Each row of a before or after table is a point. The points were changed in one or more steps. Then noise was added and the rows were shuffled. The steps act on how far a point lies along the listed directions, d1 being the first. Name the steps. A step turns or swaps two directions, mirrors them in a line or flattens them onto one, adds a multiple of one to another, or multiplies one. Angles are multiples of 10 degrees, from the lower direction toward the higher: turns from -170 to 170, lines from 10 to 170 but not 90. Use the fewest steps. Two steps may share a direction if one is a turn and the other turns, adds or multiplies; they go together, in the order done. Otherwise the lowest direction goes first.

Directions:
(1): [15 63  1]
(2): [-55  13  32]
(3): [31 -8 57]
Before (14 x 3):
[[-16  18 -21]
 [-13   6  51]
 [ -4  10  12]
 [-20 -30  51]
 [ 51  -2  24]
 [ -3  15  37]
 [-42 -17   6]
 [-14  -5 -47]
 [-32  24 -39]
 [-17  19  53]
 [  5 -11   6]
 [-46 -14 -48]
 [-34   8  34]
 [-32 -16  30]]
After (14 x 3):
[[ -63  -12 -109]
 [ -15  -38   32]
 [ -63   25  -81]
 [  13  -53   75]
 [ -28  -15   41]
 [  -7   -9   84]
 [ -35   18  -42]
 [ -34  -34  -14]
 [  70    9   69]
 [   3   -3   64]
 [  14   -9   12]
 [   3  -18   81]
 [  -3    2   20]
 [ -34    6  -91]]
Steps: turn d1 and d2 by 30 degrees; multiply d3 by 2

Directions:
(1): [-23 -31  10   6  52  53  64  -9]
(2): [-60   9  46 -15 -32 -21  28  54]
(3): [ -7 -36  60 -28  34 -45 -24 -44]
(4): [-59   3 -33 -39 -36  21  -8 -58]
(5): [ 53   1  48 -39 -47  46  13 -10]
(6): [ -1   4 -18 -71  42  25 -37  47]
Before (11 x 8):
[[-12  20 -75  -2 -12  49   7 -10]
 [  1  35 -29 -26 -45   0 -45 -14]
 [-13  -9 -14  -6 -19  38  24 -11]
 [  8 -16  22 -26  70 -16  31  22]
 [-32 -19 -15  38  12 -19  27  -2]
 [ -9 -20   5  -9  33  26  -4  -8]
 [-37 -26 -22 -40 -23  29 -24 -82]
 [ 37   1 -27  48  33  22   4  31]
 [ 23  24 -13 -15  17 -10 -35  30]
 [ 12 -26  65  14 -24 -47  40 -10]
 [ 39   1  -8  -3  87  10   1  -6]]
After (11 x 8):
[[-64 -26   5 -27  78  25  86  27]
 [-18 -28   7  11  58  51  34  10]
 [ 90 -31  -9  -4  41  41 -28 -54]
 [-23  -6  13  15  95  13  67  58]
 [  0  47 -21   1 -28 -44 -48  53]
 [ 30 -28  12   1   5  74  49 -27]
 [ 29   8 -62  59  20  27  25   4]
 [-93 -38 -50  57  84 -43  26 -12]
 [  0 -33  78 -68 -41 -11  18 -37]
 [ 85  60 -23 -14 -80 -42 -96  -3]
 [-43  -4   4  62  27  -3  44  57]]
Steps: multiply d1 by 2.5; turn d2 and d4 by 80 degrees; turn d3 and d6 by 40 degrees; multiply d6 by 0.7; multiply d5 by 3
